Every row gives one point. The points of each table are mixes of a few directions, plus a little noise. Count the directions of each table, and those that both share. Where both have some left over, give the other angles between the two spaces (their principal angles), to ten degrees, smallest first.
In the rows, zero is written as 128.

First, 7 rows:
[[102 175  63]
 [127 129 127]
 [127 129 126]
 [153  85 187]
 [113 155  90]
 [155  81 193]
 [121 142 110]]
Second, 5 rows:
[[138 135 127]
 [128 128 127]
 [ 76  92 139]
 [ 89 101 134]
 [210 184 112]]
Directions: first 1, second 1, shared 0; angles 80

First:
[[124 133 120 147 176 138]
 [117 125 180 124  76  80]
 [140 121 112 100  77 138]
 [113 125 197 121  57  64]
 [121 134 136 151 173 125]
 [138 128  89 124 153 163]
 [142 130  64 129 186 187]]
Second, 9 rows:
[[169 114 100 117 138  74]
 [ 80 167 144 112  54 186]
 [124 116 140 144 160 138]
 [107 153 136 146 150 133]
 [ 99 139 147 136 120 166]
 [193  85  95 113 148  61]
 [134 169 105 143 166  71]
 [145 119 113  94  68 124]
 [100  92 172 148 147 200]]
Directions: first 2, second 3, shared 1; angles 80

First:
[[175 148  41 164 158 174 117 125]
 [105 116 184 106 117 114 153 127]
 [183 138  69  85 153 146 142 209]
 [123 137  91 187 127 136  86  75]
 [131 128 126 121 128 125 128 138]
 [ 89 122 166 165 111 119 117  65]
 [123 127 144 137 131 142 148 107]
 [115 115 199  88 129 136 196 138]
 [ 94 126 124 153  95  72  46 107]
 [143 124 136  75 130 117 148 189]]
Second (10 x 8):
[[211 137  98 123 201 189 151 189]
 [ 85 108  46  56  63 135 202 118]
 [ 94 122 148 140 103 103 109  97]
 [131 129 179 147 146 124 116 124]
 [117 149 191 161 120  81  79 125]
 [154 118  33 114 141 171 142 139]
 [142 141 150 131 138 122 124 147]
 [105 128 157 145 114 105 104 107]
 [150 140 106 122 137 134 130 152]
 [ 88 107 171 141 115 118 123  82]]
Directions: first 3, second 4, shared 2; angles 40

First:
[[129 169 145 142  81 143 146 112 135  80 125]
 [134 129 142 129 139 131 141 123  75 148 128]
 [110 158 146 132 130 126 152 125 134 120 118]
 [ 99 154 162 120 122 125 148 120  99 115 112]
 [161  96  99 136 151 130 115 137 127 162 146]
 [154 165 109 176 178 131 185 139 182 170 141]
 [118 136 158 119 123 131 139 116  62 129 119]
 [114 107 133 108 136 119 112 131 106 136 122]
 [138 174 146 144  46 155 136 103 132  51 128]
 [135  19  39  97 169  98  29 173 249 163 145]
 [112 101 131 104 133 117 104 131 108 134 122]]
Second:
[[177  80 109 118  60 153  68 113  74  95 150]
 [190 181  96 200 139 154 187 130 196 143 157]
 [156 139 115 149 106 143 132 122 144 113 140]
 [ 82 119 149  97 150 106 121 134 113 136 106]
 [127 186 129 160 105 139 163 124 203  91 127]
 [ 90  97 145  90 158 105 109 135  85 153 111]
 [ 94 131 141 117 182 106 148 140 126 167 113]
 [108  92 139  93 123 118  94 128  82 128 119]]
Directions: first 4, second 3, shared 3

First:
[[ 99 122 103 113 138 113 110 160 155 136 130  96 121 117]
 [122 133 125 125 117 128 133 156 105 122 127 109 157 125]
 [127 131 113 134 154 101 116 126 176 160 128 104 105 116]
 [129  95  99 127 131 109 172 117 150  79 121 134 144 213]
 [168 148 160 151 113 140 154 109  82 127 124 142 160 131]
 [113 111 143 108  86 177 145 125  56  62 131 182 152 158]
 [ 97 142 100 121 163  92  73 173 193 196 133  63  93  59]
 [176 149 188 147  84 179 164  97  24  97 125 185 174 134]
 [120 123 119 131 169 112  86  88 210 178 134 136  46  97]]
Second, 10 rows:
[[134 144 109 119 172 154 120 126 128 103 149  85  49  93]
 [ 81 121 130 160  61  90 153 137  96 152 125 130 160 141]
 [110 103 112 123 134 136  83 170 149 114 143 133 122 108]
 [120 139 117  78 145 158 115 130 180 143 169 149 155 118]
 [ 79  96 130 188  41  77 146 145 104 148 132 155 174 156]
 [157 169 160  72 140 134 157  93 125 163  81 138 196 150]
 [143  69  93 173 151 155  81 145 198  78 215 170  73 121]
 [145 151 132 109 166 137 124 128  99 115  90  83  86 106]
 [143 103 148 186 102  85 133 136  70 113  63 118 123 148]
 [168 184 148  73 167 153 170  70 133 149 112 121 144 137]]
Directions: first 4, second 5, shared 1; angles 50, 70, 90

First:
[[ 85 135 130 127 133 160 106 139 135 115 168 128  84 116  90  35 122 113]
 [ 95 132 173 155 125 160 123 102 114 134 184 141  71 102  88  41 106  94]
 [ 85 135 140 133 131 162 109 131 131 119 173 131  79 112  88  32 118 108]
 [ 93 135 109 113 135 150 104 153 143 110 147 122 103 126 103  61 131 126]
 [167 120 148 143 120 102 154 102 112 148 105 134 157 131 157 205 126 131]
 [ 94 137  61  83 143 142  91 190 163  92 119 108 127 144 114  77 149 150]
 [129 129 104 113 132 123 121 147 139 119 113 121 141 137 134 137 137 140]
 [186 117 135 136 120  87 160 107 115 149  81 131 183 141 176 249 133 143]
 [182 118 155 149 117  93 164  92 106 155  96 136 169 132 169 234 125 132]
 [172 118 191 171 112 106 170  66  92 166 125 147 141 116 152 202 109 111]
 [121 132  63  86 140 122 105 181 158 101  97 109 153 150 137 134 152 158]]
Second:
[[ 93 125  73  97 192  88  77  72 128 105 156 123 135 143 203  88 109 136]
 [ 80  97 135  87 116 130 116  70 142 129 163 143 111 151 132 109 127 155]
 [161  90  78  91 149 168 112 112 207 140  83 141 135 139 101 121 185 143]
 [183 110 104 153 125 143 122 153 146 123 107 146 169  99 137 179 132 122]
 [200 139 148 200  92 139 154 204 103 125 106 137 171  78 121 209 111 102]
 [135  90  98  89 135 159 115 100 188 137 107 143 126 143 107 118 169 147]
 [ 92 126 169 111  95 138 150 115 123 142 143 127  95 146  92 110 133 139]
 [166 146 177 179  78 146 171 193 102 139 110 127 134 101  86 175 123 109]
 [141 164  88 129 188 107 113 144 127 123  99  99 125 134 147  90 137 109]
 [ 92 188 195 159 106  99 166 163  54 132 149  95  91 132 112 105  94 107]
 [ 66 131 143 114 131  91 113  82  89 114 186 127 115 141 172 105  87 138]]
Directions: first 2, second 4, shared 0; angles 50, 50
